Rows are points. The points of each table are mixes of a few directions, plus a little noise. How many directions does each table use, and how many do they share? Where both have some left over, give the other angles between the two spaces (their principal angles), to ten degrees, smallest first.

First:
[[-47 -14   3]
 [ 24   8  -3]
 [ 29   8  -1]
 [-43 -13   3]
 [ 35  10  -3]]
Second, 5 rows:
[[-44 -14   3]
 [-32 -10   2]
 [ 14   4  -1]
 [  3   1   1]
 [ 60  18  -6]]
Directions: first 1, second 1, shared 1

First, 7 rows:
[[-12  30  10  -5]
 [ -8  -5  -8 -36]
 [ 14 -18  26  -1]
 [ 21 -30  45  -9]
 [  2 -22 -19 -13]
 [-21  60 -24  48]
 [  4 -14 -30  16]]
Second:
[[ 21 -12  -4 -15]
 [ 16  -3  12 -45]
 [-21  -2  39  52]
 [ 19  -8 -13 -17]
 [-45  36   0  -3]
 [ 11 -11 -34  29]]
Directions: first 3, second 3, shared 2; angles 40

First, 6 rows:
[[-27  18  -7  -3   1  22]
 [-22  26  -4  -4  22  17]
 [ 32   1  12   0  38 -30]
 [ 43 -21  12   3  12 -38]
 [-17 -12  -9   3 -46  19]
 [ -9  -9  -4   3 -31  11]]
Second:
[[  1 -20   8  28 -17  11]
 [-47   0 -19  11  23  16]
 [ 22  17   4 -29   3 -20]
 [ 13  17  16 -16   5 -47]
 [ 38   0  13 -10 -17  -9]
 [ -3   2   4   1   2 -11]
 [-24 -17 -25  15   1  60]]
Directions: first 2, second 3, shared 0; angles 30, 50

First (8 x 8):
[[ 32 -35 -36  -8   1  -6  34  -3]
 [  5  -8  14   3 -13  13  29  15]
 [-10   4 -15 -12   5   7  15 -13]
 [ -3   1  -8  -5   5  -3   0  -7]
 [  7  -4 -23  -4  13 -14 -17 -16]
 [ 31 -31   3   6 -17   1  31  25]
 [-49  54  60  15  -1   9 -58   5]
 [-14  20  10   5  10  -7 -36  -6]]
Second (8 x 8):
[[ -3 -29  39  17  25  36  -8  -4]
 [ -7   5 -18  -6  10 -34  12   8]
 [-22 -37 -14  23 -19 -38  15  -1]
 [ 10  23   2 -18  -3  29 -20   3]
 [ 20  13 -12  14 -40  -8  14 -13]
 [ 23  24  26 -24  27  13  15 -22]
 [ 24  16  -6  28 -21  15  -3  10]
 [-44 -15 -16 -35  21 -15 -24  19]]
Directions: first 3, second 5, shared 0; angles 50, 60, 70

First:
[[  9  17   2  11 -15  10   4   8 -16]
 [-14 -28   2 -27  27 -16  -4 -25  19]
 [  4   5   0  10 -11   9 -11   7  -1]
 [  7   3   5   0  -7  11  -8  -5  -2]
 [ 11   8   3  13 -12  15  -6  13   3]
 [  4  17   1   3 -17   5   3  -5 -31]
 [-33 -14 -26  26  -7 -22 -39  22  -1]
 [ -2 -31  12 -46  60 -22  45 -23  48]
 [  5  10   0   0   2  -3  24   6  -8]
 [  7  11   0  11 -19  12 -12   3 -15]]
Second (8 x 9):
[[ 14  10   6  18 -25  27 -25   8  -2]
 [-18   2 -17  28 -28  -2 -45  15 -20]
 [  9 -12  10 -13  18   6  11  -6  30]
 [ 12   7   6  12 -17  21 -17   5   1]
 [ 16  -2  14 -13  13  11  19  -7  20]
 [  9   3   8 -16  14  -2  29  -9   3]
 [-45  -7 -30  -4  13 -55   8   0 -35]
 [  2  -1   3 -12  13  -6  20  -6   4]]
Directions: first 4, second 3, shared 3
